Rows are points. A path goes straight from each point to the next, and from the last back to the first. The post is the endless flat space through its rows: a point in 2 columns, a line in 3, a plane in 4, and so on, so that a path can go around it. Count how often the path circles the post. Going back the other way cancels.

Post:
array([[ 0.009,  0.025, -0.024],
       [ 0.034, -0.029,  0.018]])
Path:
array([[ 0.050, -0.077, -0.003],
       [ 0.052, -0.026,  0.000],
       [ 0.043, -0.007, -0.001],
       [ 0.026, -0.007, -0.022],
       [-0.003,  0.018, -0.037],
       [-0.019, -0.042,  0.012],
       [-0.025,  0.033,  0.023],
       [ 0.024,  0.031,  0.000],
       [ 0.060,  0.008, -0.009],
       [ 0.038, -0.025, -0.025],
       [-0.001, -0.014, -0.026],
       [-0.014, -0.038,  0.038],
       [ 0.000,  0.023, -0.001],
       [ 0.024,  0.038,  0.004],
       [ 0.066,  0.005, -0.004],
       [ 0.057, -0.083,  0.008],
       [ 0.009, -0.027, -0.016],
       [-0.049,  0.011, -0.023],
       [ 0.016, -0.001,  0.015],
       [ 0.044, -0.009,  0.030],
       [ 0.012,  0.028,  0.035],
       [-0.017,  0.015,  0.009],
       [ 0.032, -0.006,  0.067],
       [ 0.023,  0.044, -0.019],
       [ 0.072,  0.017, -0.027],
       [ 0.034, -0.046, -0.015],
       [ 0.007, -0.053,  0.004]])
Times around: 3

Post:
array([[ 0.014,  0.066,  0.016, -0.008,  0.032,  0.055,  0.060,  0.010,
        -0.040],
       [ 0.052, -0.012,  0.077, -0.023, -0.008, -0.019, -0.016,  0.016,
         0.004],
       [ 0.002, -0.004, -0.014, -0.034,  0.009, -0.022,  0.004,  0.019,
        -0.007],
       [-0.011,  0.005, -0.004,  0.018, -0.023, -0.018,  0.021, -0.001,
        -0.025],
       [ 0.033, -0.050, -0.018, -0.011, -0.007, -0.023, -0.003,  0.001,
        -0.017],
       [ 0.037,  0.018, -0.034,  0.008,  0.013,  0.005, -0.014, -0.025,
         0.022],
       [ 0.041,  0.001,  0.051, -0.041,  0.009, -0.037,  0.039,  0.025,
         0.009],
       [ 0.000,  0.017, -0.002,  0.066,  0.055, -0.004,  0.018, -0.003,
         0.030]])
Path:
array([[ 0.025, -0.019,  0.000,  0.058,  0.026, -0.002, -0.017, -0.020,
        -0.014],
       [ 0.002,  0.019, -0.005,  0.023,  0.035, -0.002,  0.046,  0.036,
        -0.038],
       [ 0.006, -0.048, -0.034,  0.021,  0.014,  0.003, -0.009,  0.031,
        -0.012],
       [ 0.062,  0.016,  0.016,  0.034,  0.020,  0.017,  0.046, -0.021,
         0.032],
       [-0.016,  0.011, -0.013,  0.022, -0.010,  0.028,  0.067,  0.012,
        -0.061],
       [-0.042, -0.023, -0.029, -0.017,  0.004,  0.041, -0.068,  0.000,
        -0.033],
       [ 0.029, -0.022, -0.029, -0.007,  0.000,  0.011,  0.065, -0.038,
        -0.049],
       [ 0.026, -0.047,  0.019, -0.061, -0.007, -0.017, -0.027,  0.022,
        -0.003],
       [ 0.085, -0.043, -0.022, -0.007,  0.010,  0.006,  0.000,  0.012,
         0.033],
       [ 0.046,  0.054,  0.027, -0.018, -0.004,  0.031, -0.027,  0.000,
         0.023],
       [ 0.007,  0.014,  0.038,  0.032, -0.002, -0.033,  0.092, -0.022,
         0.037],
       [ 0.022, -0.020,  0.037, -0.070,  0.031, -0.015, -0.032, -0.012,
         0.019],
       [ 0.015, -0.030, -0.025,  0.027,  0.008,  0.002, -0.011,  0.008,
        -0.051],
       [ 0.055,  0.048, -0.020,  0.003,  0.022,  0.018,  0.026,  0.016,
        -0.045],
       [-0.027, -0.029,  0.012, -0.025, -0.021, -0.032,  0.017,  0.053,
        -0.050],
       [-0.012,  0.022,  0.111, -0.059, -0.037, -0.013,  0.003,  0.040,
         0.006],
       [-0.034,  0.042,  0.032, -0.043, -0.010, -0.016,  0.025,  0.013,
        -0.029],
       [ 0.044,  0.013, -0.037,  0.071,  0.038, -0.005,  0.025, -0.023,
        -0.017],
       [ 0.032,  0.048,  0.021, -0.021,  0.003, -0.070,  0.021,  0.011,
         0.006],
       [ 0.012,  0.007,  0.015, -0.019,  0.035,  0.026,  0.074, -0.025,
        -0.048],
       [ 0.001,  0.040, -0.015,  0.013, -0.011, -0.012, -0.006, -0.014,
        -0.016],
       [-0.012,  0.011, -0.035, -0.016,  0.017, -0.011,  0.054,  0.049,
        -0.056],
       [ 0.070,  0.010,  0.018, -0.020,  0.010,  0.009, -0.001,  0.001,
        -0.042],
       [ 0.040, -0.017, -0.011, -0.067,  0.009, -0.010,  0.016, -0.023,
        -0.034]])
Times around: 2
